Rows are points. Each table stands for the endless flat space through its points: a line for two points, a plane for three, and so on. Write the one point that lies in both, or say that there is none.

First:
[[-0.06,+0.58,+0.53,-0.36],
[+0.06,+0.00,+0.29,-0.26],
[+0.02,+0.22,+0.49,-0.28]]
Second:
[[+0.10,+0.35,+0.28,-0.24],
[-0.10,+0.19,+0.36,-0.40]]
They share: [+0.00,+0.27,+0.32,-0.32]

First:
[[-0.26,-0.26,-0.29,+0.13,-0.27,+0.04,+0.43,-0.29],
[+0.15,-0.40,-0.13,-0.34,-0.11,+0.16,+0.02,-0.41],
[-0.36,-0.34,-0.43,+0.08,-0.32,-0.02,+0.26,-0.50]]
Second:
[[-0.11,-0.54,-0.17,+0.21,-0.44,-0.04,+0.27,-0.36],
[-0.61,+0.21,-0.80,-0.19,+0.00,+0.31,+0.52,-0.65],
[-0.56,+0.11,-0.71,-0.19,-0.02,+0.21,+0.42,-0.58]]
They share: [-0.27,-0.32,-0.35,+0.05,-0.28,+0.02,+0.29,-0.42]

First:
[[+0.26,+0.64,-0.03,+0.52,-0.58,-0.30,+0.00,+0.33,+0.07,-0.31,+0.44,+0.24],
[+0.31,+0.19,+0.41,-0.15,+0.00,+0.16,+0.56,+0.47,-0.40,-0.04,+0.09,+0.63],
[+0.21,+0.34,+0.37,+0.02,-0.18,+0.15,+0.45,+0.48,-0.33,-0.06,+0.09,+0.59]]
Second:
[[+0.53,+0.30,+0.43,+0.45,-0.07,-0.28,-0.14,+0.43,-0.32,-0.02,+0.43,+0.15],
[+0.43,+0.40,+0.47,+0.45,+0.03,-0.14,+0.02,+0.29,-0.34,+0.02,+0.51,+0.09],
[+0.52,+0.23,+0.21,+0.25,-0.30,-0.33,-0.04,+0.56,-0.19,-0.18,+0.25,+0.40]]
They share: [+0.34,+0.37,+0.17,+0.15,-0.24,-0.11,+0.29,+0.38,-0.16,-0.19,+0.30,+0.42]

First:
[[-0.31,+0.33,-0.05,-0.19,+0.26,-0.59,+0.22,+0.28,-0.35,+0.15,+0.24,-0.32,+0.48,-0.03,-0.24,+0.48,-0.35,-0.38],
[-0.23,+0.41,-0.25,-0.23,+0.58,-0.23,-0.10,+0.24,-0.11,-0.17,+0.56,-0.20,+0.32,+0.29,-0.12,+0.28,-0.03,-0.38]]
Second:
[[-0.43,+0.28,-0.29,-0.02,+0.55,-0.57,+0.19,+0.57,-0.32,+0.10,+0.31,-0.35,+0.55,+0.23,-0.15,+0.58,-0.25,-0.25],
[-0.37,+0.30,-0.22,-0.11,+0.51,-0.52,+0.15,+0.47,-0.31,+0.03,+0.34,-0.32,+0.53,+0.20,-0.16,+0.52,-0.26,-0.29],
[-0.41,+0.36,-0.36,+0.05,+0.49,-0.50,+0.13,+0.45,-0.19,+0.23,+0.34,-0.32,+0.35,+0.18,-0.16,+0.48,-0.08,-0.31]]
They share: [-0.27,+0.37,-0.15,-0.21,+0.42,-0.41,+0.06,+0.26,-0.23,-0.01,+0.40,-0.26,+0.40,+0.13,-0.18,+0.38,-0.19,-0.38]

First:
[[-0.71,-0.30,-0.43,+0.32,-0.26,-0.08,-0.37,+0.35,-0.43,-0.05,-0.05,+0.02,-0.11,-0.33,+0.18,-0.72,+0.39,+0.12,-0.27,-0.58,+0.19,-0.48,+0.01,+0.01],
[+0.12,-0.49,-0.19,+0.15,+0.29,+0.18,-0.24,+0.31,-0.05,-0.89,+0.05,+0.23,-0.37,-0.28,-0.14,+0.02,-0.23,+0.18,-0.30,-0.23,-0.28,+0.05,-0.29,-0.25],
[-0.53,-0.46,-0.46,+0.06,-0.31,-0.13,+0.06,+0.46,-0.01,-0.18,-0.09,+0.34,-0.45,-0.61,+0.34,-0.36,+0.32,-0.03,-0.53,-0.61,+0.26,-0.33,-0.18,+0.18],
[+0.07,-0.56,-0.26,-0.02,+0.11,+0.11,+0.04,+0.38,+0.18,-0.79,+0.02,+0.42,-0.56,-0.48,+0.08,+0.10,-0.13,+0.05,-0.47,-0.39,-0.15,+0.06,-0.36,-0.10]]
Second:
[[-0.16,-0.23,-0.19,+0.14,-0.11,+0.18,-0.20,+0.25,-0.20,-0.25,-0.01,+0.25,-0.46,-0.53,+0.14,-0.45,+0.12,+0.17,-0.08,-0.21,+0.16,-0.21,-0.35,+0.11],
[-0.03,-0.12,-0.10,+0.06,-0.14,+0.32,-0.21,+0.14,-0.19,-0.11,+0.03,+0.37,-0.60,-0.57,+0.26,-0.52,+0.13,+0.18,+0.12,-0.13,+0.21,-0.17,-0.47,+0.22],
[-0.26,-0.34,-0.10,+0.22,+0.25,-0.11,-0.40,+0.09,-0.30,-0.33,-0.29,+0.22,-0.59,-0.34,+0.17,-0.68,+0.35,+0.01,-0.10,-0.29,+0.41,-0.10,-0.50,+0.24],
[-0.61,-0.63,-0.36,+0.41,+0.37,-0.48,-0.42,+0.35,-0.34,-0.62,-0.39,+0.00,-0.26,-0.17,-0.07,-0.50,+0.34,-0.04,-0.58,-0.48,+0.29,-0.23,-0.17,+0.04]]
They share: [-0.38,-0.41,-0.36,+0.25,-0.02,-0.05,-0.23,+0.40,-0.23,-0.40,-0.07,+0.15,-0.27,-0.40,+0.02,-0.34,+0.12,+0.13,-0.36,-0.32,+0.09,-0.30,-0.14,+0.02]

First:
[[+0.47,-0.37,+0.13,+0.61,+0.04,-0.44,-0.17,-0.07,-0.25,-0.74,+0.43,+0.36,+0.31,+0.21,-0.09,-0.26,-0.01,+0.24,+0.24,-0.28,+0.13,+0.29,-0.19,+0.13],
[+0.83,-0.68,+0.28,+0.43,-0.08,-0.63,+0.07,-0.05,+0.19,-0.73,+0.33,+0.30,+0.68,+0.16,-0.38,+0.10,-0.18,-0.26,+0.06,-0.21,+0.13,+0.13,-0.26,+0.44],
[+0.33,+0.09,-0.45,+0.42,+0.10,-0.04,-0.58,+0.16,-0.86,-0.77,+0.60,+0.39,+0.01,+0.51,-0.07,-0.72,-0.44,+0.35,+0.70,+0.03,-0.35,+0.96,-0.04,+0.49],
[+0.37,-0.33,-0.13,+0.26,+0.38,-0.12,-0.08,+0.02,-0.34,-0.31,-0.04,-0.09,+0.13,+0.27,-0.49,-0.28,-0.42,+0.09,-0.04,-0.19,-0.37,+0.26,-0.24,+0.35]]
Second:
[[+0.43,-0.29,+0.03,+0.27,-0.26,-0.38,-0.02,-0.07,-0.38,-0.69,-0.10,+0.22,+0.53,-0.21,-0.65,-0.26,-0.44,+0.00,+0.40,+0.20,+0.33,+0.24,+0.25,+0.80],
[+0.29,-0.29,+0.07,+0.51,+0.30,-0.32,-0.04,-0.19,-0.16,-0.53,+0.02,-0.02,+0.27,+0.27,-0.39,-0.08,-0.42,+0.32,+0.18,-0.34,-0.15,+0.12,-0.23,+0.22],
[+0.46,-0.31,-0.05,+0.22,-0.15,-0.28,-0.05,+0.05,-0.47,-0.56,-0.02,+0.22,+0.38,-0.17,-0.59,-0.37,-0.32,-0.06,+0.22,+0.20,+0.18,+0.33,+0.16,+0.72],
[+0.58,-0.63,-0.13,+0.08,-0.01,-0.18,-0.41,+0.05,-0.47,-0.58,-0.06,+0.10,+0.38,+0.35,-0.29,-0.69,-0.14,-0.06,+0.16,-0.22,+0.12,+0.15,-0.02,+0.34]]
They share: [+0.37,-0.34,-0.04,+0.38,+0.30,-0.21,-0.10,-0.02,-0.32,-0.42,+0.08,+0.03,+0.16,+0.24,-0.36,-0.28,-0.27,+0.17,+0.02,-0.24,-0.21,+0.24,-0.23,+0.24]
